Rows are points. To make a cloud, some directions were put in groups of two or more. Within a group, all points are equally far from the middle, so they leave a hole (a ring in 2 directions, a hollow ball in 3). The other directions are filled evenly. Then the cloud was stretched, turned, moved and blurred a little. Count the holes, and give their numbers of directions, smallest first.
In the rows, 128 means zero.

Cloud (13 x 2):
[[150  95]
 [148 201]
 [ 66 119]
 [ 57 154]
 [ 58 146]
 [ 76 107]
 [ 78 105]
 [108  89]
 [106  89]
 [ 61 130]
 [176 127]
 [ 58 161]
 [ 74 109]]
Holes: 1 (2)

Cloud:
[[ 72 102  90 197]
 [117  68 164  78]
 [116  84 194 163]
 [ 89 132 180 177]
 [ 37 119 142  88]
 [207 151 108 165]
 [ 91 144 122 221]
 [ 57 158 141 183]
 [160 160  71 113]
 [120 128  70  93]
 [191 102 187 102]
 [190 115 147  58]
 [139 132 147 211]
 [148  87  78 128]
 [148 170 101 101]
 [110 171  72 131]
 [116 139 188 132]
 [153  60 175 137]
 [142  90  93  85]
 [179 116  99  66]
 [126  87  80 121]
 [127 178 105 122]
 [ 37  83 144 167]
 [106 114  71 199]
 [147 137  89 215]
 [ 82 107 198 150]
 [119 161  79 201]
 [ 39 135 172 136]
 [146  81 111  76]
 [ 74  69 120 138]
 [182  99 137  55]
 [206  78 151 157]]
Holes: 1 (4)

Cloud (54 x 6):
[[ 59  87  86  98 112 190]
 [168 172 151 151 191 130]
 [ 67 198 122 134 136  90]
 [176 149 172  91 162 154]
 [ 55 139 148 101  77 170]
 [201 145 186 153  89  93]
 [203 128  86 138 124  88]
 [166 183 177  57 126  95]
 [180 150  79 131  88 105]
 [171 171  66 181 125  94]
 [109  88 150  53  76 191]
 [189 205 186  96 141  93]
 [161  66  79 195  85  86]
 [ 89 105 164 102 124 183]
 [199 171 194  85 110  88]
 [ 83  85 158  11 123 161]
 [239 194 150 144  83 168]
 [123  41  68 158 126 177]
 [104 196 169 183 115 103]
 [ 55  78 186 126 113 177]
 [ 90 165 108 119  78 141]
 [ 65 103 117  71  85  87]
 [163 216 204  76  97 102]
 [166  68  54 146 157 149]
 [ 73 160 174 112 178 109]
 [137 154 184 191  93 148]
 [ 84 126 201  46  89 191]
 [141 132 157 189  86 150]
 [123 134  81 173  95 174]
 [140 147  89 176  85 145]
 [128 209 206  48  86 104]
 [188 146 199 191  98 168]
 [121  82 107 165 164  98]
 [145 156 140 122 164 100]
 [ 97 105  85 150  84 175]
 [102 172  83 210 108 147]
 [117 205 155 106 153  92]
 [114 136  87 146  79 162]
 [148 143 139 106  67 168]
 [233 197 157 179  91 139]
 [ 73 171 160 103 165  95]
 [122 197 128 127  92 170]
 [125 112 102 141  64 136]
 [237 175 185 166 108  90]
 [152 119  92 131 156 100]
 [ 70 159 146 163 101 168]
 [ 65 123 151 106  69 108]
 [181 185 167 192 174  84]
 [101 103 141 154  93  83]
 [ 80 144  67 125 176 111]
 [105 198 197 108 183 109]
 [176 104 114 165 119 187]
 [149 161 130 173 165  86]
 [171 153 125 203 175 179]]
Holes: 1 (2)
